Rows are points. A path goes straight from each point to the next, and from the last back to the first. The post is the endless flat space through its rows: a point in 2 columns, a line in 3, a plane in 4, and so on, so that a path can go around it. Count how often the path circles the post. Going back the other way cancels.

Post (1 x 2):
[[-17   8]]
Path, 18 rows:
[[ 26 -56]
 [-71 -23]
 [-41  26]
 [-59  41]
 [-83 -13]
 [  5 -42]
 [ 24 -24]
 [-32  -9]
 [-60   9]
 [-39 -17]
 [ -2 -46]
 [-85   3]
 [-40  43]
 [ 10  55]
 [-26  50]
 [-65   2]
 [-45 -32]
 [ 23 -44]]
Times around: 0

Post (5 x 6):
[[-22 -28   7  33 -45 -12]
 [-14  19 -10 -56   5 -10]
 [ -1  66 -68 -50  33 -20]
 [-29   9 -10  -5  -8  36]
 [ 49  38  84  86 -13 -59]]
Path, 15 rows:
[[ -14   32  -37  -39   35   61]
 [ -32   11   -7   35   20  -23]
 [ -39   48    8   -3    2   25]
 [   5   50   18   -5  -44  -22]
 [  26   94  -32 -107   45  -11]
 [  -7   42  -82   15  -33  -56]
 [ -12  110   17   46   61   -5]
 [  50   47   70   77   34  -41]
 [  19  -29   11  -27  -24   26]
 [ -68  -39  -51    1  -97   37]
 [ -49   19  -39   44  -34   -7]
 [ -34   43    4  -29   42   11]
 [ -23  -74   -9   57  -43   -5]
 [  21   15  -11  -73   -1  -21]
 [  -9   -4  -18  -52  -16   -1]]
Times around: 1

Post, 11 rows:
[[ 27   1 -25 -28 -32 -17  -5  10   4 -11  35 -16]
 [  3   0 -21  20 -11  20 -36  42  11 -42  -2  14]
 [-21 -16 -10 -49 -13 -35   0  20 -11  25  20 -59]
 [ 26  30  47  90  12   0  -3 -18 -57   1  34 -54]
 [ 20  66 -47  32  61  -3  32  11  10 -71  23 -22]
 [  6 -13  17  -9 -31 -48 -42 -23  47  11 -20  21]
 [ 29  36  -8  50  32 -31  23  23 -28 -67  -3  15]
 [-15  22  37 -72  87 -39 -73 -45  47  47  10  88]
 [ -3 -36  -6  29 -20 -39 -49   3  -3 -31  43  -7]
 [  9 -45 -24   0 -19  21  10  -2  10 -14  31 -20]
 [  5   3 -44 -13  15 -27  12  54  36  17  16  14]]
Path:
[[  32   50  -13   -6   39   -2   46  -42    4    2   42   22]
 [ -29    3  -21  -48   20    2  -55  -17   -2   12   -2  -21]
 [  22    0    3   30  -58  -15  -62   56   49   48  -36   19]
 [  39  -14   43   15   56  -36  -60  -55   55    0   41   28]
 [ -27   41   50  -25   66  -43  -43   43   17  -17   11   46]
 [  32   27   -3  -73  -51   20  -14  -69   56   18   19   11]
 [  22    0   -8   55   30   13   32   -3  -10    9   -5   28]
 [ -10   11  -37   -5    3   -7  -61   39  -48  -88   36  -58]
 [  36   -2  -22   10   53  -60   17   20   14  -60   35   40]
 [   0  -55   18   13  -52   17   10   18   54    5   18    1]
 [ -34  -22  -57   22   28  -84   22   57    1  -37   55   24]
 [  14   12    6   36   -4  -39    3   -7  -77  -43    2  -34]
 [  10   46  -60  -33   18   21  -11   91   -1  -33  -30    6]
 [  21  -15  -27    1   43   -3   31   52   28  -22   67  -23]
 [  28  -19    8   -9  -42  -20   15   10   12    3   49  -14]
 [ -25   18  -14   -3   -1 -121  -34  -72   39  -44   24   -3]
 [  27   43    2   19    6  -15  -35  -29  -60  -60   41  -28]
 [  18   21  -26   -7   32   -7  -64   79  -71  -49   30  -14]
 [   3  -15   41   32    9   30    4   32  -32  -33  -20  -48]
 [   8  -29  -43   -2    9   -7   65   51   40  -14   50  -11]
 [   8  -31   16   38  -23  -65   28   -3  -16   -5  -12   16]
 [  -9  -10  -66  -83    1  -31  -46  -31   17  -16   13   52]
 [  45   -6  -35  -21  -21  -32  -52    8   49  -12   -9   22]
 [  31   37   27   34   60   35   26   30   -8  -43  -15   19]
 [  44   -3   32    5  -16  -65   40  -22   43   51   45   29]
 [ -23   40   -9  -47    2  -31    6   -1  -21   24   11    0]
 [ -32   32    5  -13   25  -10   25   17   20  -49   -9   19]
 [  11   34   -1   -7   45  -23   56   56   -9   41   46   -4]]
Times around: 5

Post:
[[-10  39 -24 -10  24   7   5 -13 -25 -83 -12  23  11 -16  29 -41 -35  44]
 [ 27  -2  18  47  -5  20  43  30  40  16  -7 -45 -41  62  -6 -10   8  22]
 [-65 108 -39 -41  21  45 -43 -37 -11 -59   1  60  83 -69  70   0  65  55]
 [ 50  12 -17  15  12 -25 -15   7 -24   9   3   2  56  34  12  18 -39   7]
 [ 38 -18   5  13 -11 -19 -11  37 -22  24  45  -9 -21  -2  24 -15 -18  -5]
 [ 23  19  -8 -15 -23  35  11  20  -8  37  -8 -30   3  19 -35  31 -10   9]
 [ 31 -56 -13 -18   3 -20  29   2   1  60 -31  -2  14  23  -6  -8 -32 -26]
 [  3  41  31  -4 -37   6 -14 -13 -44  51  -4 -16 -27  44 -11 -51 -26 -14]
 [ -3   3 -53  74  12  13 -28  -9   0 -17  22  -7 -11  11  34  -6 -44   1]
 [ -1   9  -6 -46 -10  -4  48  -1 -12  49  14 -12  20  49 -22 -51 -34 -45]
 [ 52  17 -55  58  15  31  32 -13 -53   9  -4 -62  -3 -34  51  13  24 -18]
 [ 46 -13  27 -25  62 -13  33  -9 -16  17  -3 -73  55 -61   9  24 -34  -9]
 [-25 -13 -10  46 -20 -14  -7  39 -54  11  13  13   9  39  13  -1 -24  -4]
 [ 20  39  40  -6   7  32  36  29   8  -1 -15   9 -18  18  19 -36 -70  15]
 [ 11 -18   7  17  -9  -6  27 -13 -32  10  16   8 -29  42  -7 -19 -15 -70]
 [ 40 -25   7  37  18 -26  82 -13 -11  41  19  -5 -31   9 -32 -27 -15 -14]
 [-14 -31 -15  -4  23   1  -2 -19 -42  21  36  26  -4  65   3 -11 -24 -13]]
Path, 25 rows:
[[ -32    6  -17   80   -2  -18   65  -15   11  -21  -56   46    7   44
    -7   -8  -12   17]
 [  52  -60   25   38  -20  -58   35    9    0   59   35  -43  -15  -14
    16  -43   -3  -60]
 [ -55  -56  -19  -15   -3   -1  -44   -4   -2  -12   12   19   26   59
    19  -52  -23 -101]
 [  65   18   28   27  -23  -21   49   -6  -46   15    7  -35  -74   24
   -40  -45  -49  -80]
 [ -21   31   56  -24   29  -11   29  -18  -21   -3   13    0  -21   -7
    11  -44  -40    2]
 [  -4  -31    8   42  -28  -38   29    3  -28  -21  -14   28   -9   14
   -20   -8  -58  -26]
 [  73  -61   -8   62  -14   -9   19  -15   36   25  -12  -13  -14   58
    -3  -32   10  -11]
 [ -15   57  -69   48   -7   58  -25   53    2  -41  -29    2   38    6
     0   39   17   20]
 [ -13    6  -40   83  -32   26    0   90  -41   20    5   21   -1   17
    18  -24  -70   14]
 [ -27    1   39   10    2  -19  -11  -12  -76   -7   52  106   -7   34
    27  -65  -42   21]
 [ -54   17   28  -16   23  -15   97  -18    0   22   76   38  -16  -58
     6  -80  -20  -46]
 [  19   -7  -26  -31    3    8    2   11  -24   47   -4  -20    8   16
    28   40    4  -20]
 [ -10   32   -8   22  -10   53  -49  -20    3    0   22   -9  -16    2
    -9   43  -48   44]
 [  55  -63    5   42  -10  -39   11   14  -26   42   -1   13   26   12
    12   24   36   -4]
 [ -17  -19  -72  -41   47   33   31  -16  -32    8  -26  -23   15   23
    15  -57  -25   37]
 [  37  -52   43   43  -10  -73   71   44  -75   -9   42    5  -75  -65
   -23  -18   48  -17]
 [ -29   39   25   -1   15   24   70   -1   41  -10  -26  -70   18   68
   -12   -5  -14    3]
 [  36  -24  -26  -11  -30    6   41  -61   -8  121  -29   -7   37   57
   -12  -40  -21  -42]
 [ -52   -9   35   32   11   41   19   37 -100   10    4  -28   -6   -5
    26  -29  -42   -2]
 [  -5   27   42    4   13   15   13   12  -37   -7   17   -3  -70    4
     1  -70  -10  -11]
 [  -2   21  -14   26   28  -20   16   13   -1  -27   31   15   17   13
    26   -5  -20   24]
 [  -5  -26    9   24   34  -31   49  -25   10   11    5   -8  -19   -7
    20  -21   -7  -72]
 [   5   20    4    1   10  -21  -11  -29  -42   17   -7    2   25   83
   -38  -50  -53  -59]
 [ -19   -9   12  -22  -32  -17   28   99  -10  -39   -3   21   39  -48
    -8  -16  -49   32]
 [   1   38   26  -26  -49   47   57   47   -1  -20  -31  -22  -21   81
   -34  -26  -32   27]]
Times around: 2
